Every row gives one point. To make a cloud, some directions were put in groups of two or more. Within a group, all points are equally far from the middle, so they leave a hole (a ring in 2 directions, a hollow ball in 3). The other directions are filled evenly. Then the cloud was stretched, turned, moved and blurred a little. How many holes are there, and how many directions does each take, smallest first?

Cloud, 15 rows:
[[  0.9  11.2]
 [-20.3 -33.9]
 [  0.5   1.5]
 [-10.1 -29.1]
 [-20.4 -19.2]
 [ 17.3   5.1]
 [-41.6   9.1]
 [-17.1 -28.3]
 [ -7.0   0.8]
 [-15.7  -8.9]
 [-33.5  15.8]
 [-18.6 -20.9]
 [-19.0 -10.9]
 [ 10.6  -2.4]
 [ 10.0  30.3]]
Holes: 0

Cloud, 21 rows:
[[ 10.8  34.7  -5.9]
 [-22.3  15.7  -4.9]
 [ 14.9  12.2 -13.4]
 [-16.7 -32.3 -32.3]
 [-17.1  -0.7  15.4]
 [-23.0 -22.4 -15.8]
 [  1.5  31.1   5.7]
 [ 12.1  24.9   7.2]
 [  4.1  37.0  16.5]
 [ 28.8  24.8  -2.3]
 [-28.3  -2.3 -11.4]
 [ 20.8 -11.7   8.0]
 [  8.0   6.5 -10.7]
 [  3.2  14.5  11.0]
 [  5.2  36.6 -13.3]
 [ -3.9  22.1 -30.0]
 [ 27.8  39.6  11.7]
 [ 16.4  12.6  32.9]
 [ -8.8  21.1  -1.3]
 [ -6.1   2.0  10.1]
 [-31.6  11.4   6.2]]
Holes: 0

Cloud, 22 rows:
[[ 17.2 -16.9 -16.9]
 [ -7.8  17.1 -10.4]
 [-34.3  28.9  -5.7]
 [-37.3  15.7 -15.7]
 [ -0.6 -25.2   3.6]
 [ -7.1  15.1 -17.8]
 [-11.5  -7.4  12.1]
 [ 18.1  19.8  11.9]
 [ -8.6  22.9   7.8]
 [ 32.9  -4.5   4.7]
 [-23.0  10.7   1.7]
 [-11.4 -16.3 -14.5]
 [ 43.8 -13.0  -1.1]
 [ 44.2 -10.9 -14.2]
 [-11.5 -17.3  15.0]
 [ 49.5 -14.5   6.1]
 [ 15.9  -4.7 -10.6]
 [ 33.2  -1.0 -14.7]
 [ -1.9   3.0  11.4]
 [ 40.1   6.6   1.0]
 [ 27.8  23.5  13.8]
 [ 11.2  -3.7  13.7]]
Holes: 0

Cloud, 30 rows:
[[  9.1  -1.9   0.7  36.4]
 [  8.4  -5.8 -23.3  25.6]
 [ 24.5 -34.3  -9.6 -11.1]
 [ 15.2 -23.6 -19.1  29.3]
 [ 14.4 -35.7  -7.4  28.5]
 [-14.4 -14.0  16.7  11.5]
 [ 19.9 -31.5 -24.1   5.4]
 [  2.8 -37.9  20.9   7.8]
 [  8.3   5.2 -15.2  -2.9]
 [ 15.3 -15.6  -6.2  37.0]
 [ 21.2 -30.1 -22.0   3.4]
 [ -2.8 -17.4  25.4 -18.8]
 [ 19.2 -37.7  20.9 -14.9]
 [-20.6  -7.6  -8.3  13.4]
 [ 29.5 -16.9  19.7  15.3]
 [-12.8 -35.1 -11.2   4.8]
 [ 13.3   5.7  20.8  17.0]
 [  3.3   6.5  21.6  -6.9]
 [-13.6 -30.1 -16.0  -8.7]
 [  3.9   6.6  20.7  -7.0]
 [-15.3  -0.6  -6.0  20.6]
 [ 19.0 -39.1   7.6 -20.6]
 [-15.8 -25.9 -16.1  -8.0]
 [ -9.4   1.7 -19.1  -1.5]
 [  6.0 -43.2  -1.1  20.5]
 [ 31.2 -24.2  19.9   8.6]
 [ -5.3 -17.5  28.9  -8.1]
 [ -1.9 -42.2   0.7  15.0]
 [-21.0 -15.9  -4.3  12.1]
 [-20.5 -17.2  -7.4   9.2]]
Holes: 2 (2, 2)

Cloud (28 x 4):
[[-26.0  23.8   1.3 -33.2]
 [ 21.3  31.1  -3.3   5.4]
 [ 21.6   2.8  21.8  27.9]
 [-12.8  28.8  -9.6  18.1]
 [  2.8  -0.5  29.5  22.1]
 [ -3.6  42.3   4.1 -20.5]
 [ -1.3  42.1   4.2  12.1]
 [-22.8  -1.6 -14.3  -1.1]
 [-18.6 -18.5  -3.4 -19.5]
 [ -3.7  42.4 -11.5  -1.6]
 [-23.1  23.3  21.6  -0.9]
 [ 32.2   5.6  14.2   8.3]
 [ 20.1  18.9  10.8 -21.0]
 [ 13.8  27.9  14.5 -19.0]
 [ 29.7   4.2  -8.3 -12.2]
 [  1.0 -31.5  -3.8   2.3]
 [-25.6  10.6  -4.3   8.8]
 [-15.1   9.2 -28.6 -16.6]
 [-26.5  15.3 -17.5 -21.8]
 [ -1.0  -7.2 -25.7 -27.2]
 [  3.6 -24.4 -19.0 -11.2]
 [ 11.0 -18.9 -16.3  17.6]
 [  1.4   5.3 -33.2  -8.5]
 [  5.5 -20.5 -18.8 -22.9]
 [ -1.8 -13.6  31.5  -0.1]
 [  5.5  37.0  10.6 -19.6]
 [  3.0  36.9  18.9 -10.8]
 [ -0.1  -1.4 -31.8 -13.9]]
Holes: 1 (4)

Cloud (55 x 6):
[[-14.6   5.4  30.5 -19.2  26.0  12.9]
 [  5.8 -19.5   1.8  -2.9  21.9 -17.9]
 [-12.9 -13.4  16.1 -33.5  24.1 -35.0]
 [-29.8  -5.0  37.2 -27.4 -18.6  -0.5]
 [ 18.3  -7.7 -25.7   3.8 -20.1  30.3]
 [ 24.0  20.3 -18.0 -14.3   0.6 -19.8]
 [-35.6  12.1  -7.3  -7.1  48.7 -10.0]
 [ 28.0 -18.9   5.9   9.5  -6.3 -18.7]
 [ 20.0   7.3   9.2 -11.0  -3.0  -3.0]
 [ -7.8  24.1   2.0 -16.1  18.9  25.7]
 [ 20.5  -7.9  -6.6  11.8 -15.9  27.0]
 [  9.1 -19.3  23.0 -17.5  -2.1   6.3]
 [-18.3  -4.2  23.5   0.7  33.3   3.5]
 [  1.4 -18.8   1.9 -22.3   1.4 -12.9]
 [  5.0 -30.1  34.0   5.3 -20.5 -24.7]
 [ -9.8  -1.4  35.0  -7.2  18.6   1.9]
 [ 41.3   6.4 -31.6  15.5  10.7   2.3]
 [-36.1   2.2   1.4  -7.0  38.6  -6.3]
 [  0.0  -3.6 -15.7   4.2   9.7  24.0]
 [ -3.7  -3.0 -16.1  19.2  23.4  -5.8]
 [ 30.4  27.5 -34.2   3.5  19.4  14.9]
 [ 35.7  13.4   6.3  21.5   6.6  18.1]
 [ 16.1 -30.7  21.5  16.8 -32.3 -51.8]
 [ 35.8  -8.8  -4.8  -2.3 -15.2 -32.1]
 [-16.1  17.4  16.6  14.6  22.1 -21.3]
 [ 48.9 -12.1   6.8  -0.5 -36.3 -16.3]
 [ 29.4   0.9  13.5  19.6   3.3 -12.2]
 [ -5.9  -4.6  21.2 -25.8  -7.0   3.6]
 [  5.8 -24.7   4.7  10.6 -24.6 -48.2]
 [-27.6  19.3  12.3   1.8  24.0  17.1]
 [  5.4   2.2 -13.7  10.2  -3.4   8.2]
 [ -3.9  19.6 -12.0  -1.6   8.8  25.1]
 [ -4.2  31.3   2.3  14.1  25.9  17.6]
 [ 18.3  18.9   8.5   2.2  21.3  -4.5]
 [ 22.1   1.8   3.4   4.9  -4.7 -10.9]
 [ -2.7 -39.7  -3.4  -3.9 -15.9 -32.3]
 [ -4.1  18.8   4.8  12.5 -15.5 -25.7]
 [-15.9 -20.2  11.1  10.6 -29.6  18.8]
 [ 14.9  15.4   8.6  14.1  22.0 -12.8]
 [  6.9  18.3 -19.9 -15.8  35.0  22.5]
 [ 27.7 -29.4   3.0 -13.1  -8.8   0.8]
 [ -2.6   4.0  17.8 -25.8  31.5  21.0]
 [ -4.4 -16.5 -13.9 -15.5 -13.8  -9.4]
 [-14.3   4.9  16.9 -10.3 -18.1  29.4]
 [ 30.3 -11.4   8.6  -6.2 -15.5 -17.4]
 [ 11.7   1.4   1.1  27.2 -18.1  -5.4]
 [  2.4 -23.9  10.7  10.8 -26.6   3.1]
 [ 26.9  11.5   3.2 -28.8   4.4 -14.1]
 [ 21.8  12.7 -27.1  22.8  21.0 -27.5]
 [ 18.4  20.4 -30.8  17.6  24.4   8.0]
 [ 27.9  13.9   8.1  -8.5 -17.4 -26.7]
 [ 39.4 -13.6  14.0  25.9 -23.6 -43.1]
 [ 17.1  -5.2  14.7 -15.9 -13.0 -47.7]
 [  0.4 -19.0  11.3  -6.3  -1.0  -0.9]
 [-11.2  -1.0  16.3  -6.6 -11.0 -25.2]]
Holes: 0

Cloud (54 x 6):
[[  5.6  19.1   7.5   6.6  11.2  -5.1]
 [  9.1  27.4   5.0  16.3 -13.9 -36.0]
 [ 14.9  15.2 -10.0  12.4  11.6  36.0]
 [ 20.4  26.4  -9.6   9.8  -4.0  31.3]
 [ 32.0  -5.9  -6.7 -32.8  -9.5  11.0]
 [ -2.5  36.9  -8.5  39.9  -2.1 -17.3]
 [-39.9   2.7  -7.7  -4.8  -4.8  37.3]
 [  2.3 -11.6   8.8  39.7  -7.4   0.9]
 [-13.2  52.8 -17.5  -1.2 -20.3  13.7]
 [-21.9  34.0  -0.2  21.1  -4.8   8.1]
 [  8.1  12.3  10.5  13.4  -5.5  -4.8]
 [  0.5   5.3   3.6  -7.8  18.6  33.3]
 [-24.9  23.2   9.7 -24.3  13.9   8.0]
 [  4.2  12.0  17.2   1.0 -16.9  39.7]
 [  4.8  -5.8 -14.2 -22.2  -3.7 -34.5]
 [  6.9   7.5  -8.3  13.6  -4.4  12.8]
 [ -9.1  -1.5 -22.5   9.4  16.4 -21.6]
 [ -0.1 -22.6 -15.4  13.7  14.7 -28.0]
 [ 28.3  24.0  11.0  18.6  -5.4  -2.7]
 [ 11.8  -8.7  11.2   6.8   4.8 -21.3]
 [  2.9  -7.9   3.3  20.4 -11.8 -29.0]
 [ 13.7   7.7  34.1  12.1  10.3  20.0]
 [ 33.7  22.9  -7.0 -21.9 -15.8  42.2]
 [-20.3  17.1   7.3  37.5  15.4   0.5]
 [ 16.7 -30.3  13.5  -0.4  22.8 -13.6]
 [ -5.6  -1.5  29.0  22.6  -2.7  33.3]
 [ -3.6   2.2  19.0 -27.7  -6.1   8.2]
 [ -0.3  48.7  -6.0  -1.6 -18.9  13.6]
 [-35.6 -13.3  -1.1   6.4   4.9 -16.3]
 [-17.8  -4.9 -18.7  19.2  20.0 -31.8]
 [ 24.3  10.3  -8.9 -25.3  18.6  -0.7]
 [ 29.7  12.2 -30.4   6.9 -29.7  49.2]
 [ 25.7  27.9 -20.9 -19.1 -16.8  19.1]
 [ 20.0  10.9   7.6   5.0  -0.3 -32.2]
 [-29.6  13.5   1.9  13.3  23.0  12.8]
 [  9.8  49.2 -23.9 -18.6   0.6  12.0]
 [  6.6  21.2 -21.0  19.8  -3.2  24.1]
 [-23.3  27.7  23.2 -21.6  -3.8  -0.9]
 [  2.4  -1.6 -13.0  13.1   5.2  12.5]
 [-28.5   6.1 -12.1   5.8 -13.8  29.0]
 [-15.7  13.9 -10.7  -4.5  -8.7  -5.4]
 [ -9.1  -4.7  14.0   1.7 -24.5  14.2]
 [ -7.4  46.9  17.4  -9.1  -9.4  -1.4]
 [ 31.1 -10.6  16.2  46.5  -5.4   6.6]
 [  4.5  17.6 -15.5  25.1   0.8   5.3]
 [  0.7  27.0 -22.1  -6.2  -6.7  36.2]
 [ 10.2  46.5  -6.5 -16.8  -5.6 -24.5]
 [  2.0  -1.4  16.5   3.0  11.5   4.5]
 [  9.1  16.0 -24.4  -9.8 -20.6  10.3]
 [ -1.6  21.6 -29.4  -5.0 -16.2  23.1]
 [  5.2  31.3  36.5   7.7   4.7  42.3]
 [  9.9  33.9   0.6   5.2  -7.5 -31.2]
 [ -5.8   8.3   4.9  -0.2  30.4  29.9]
 [  0.0  10.3  -0.7 -46.6   2.1   1.7]]
Holes: 0
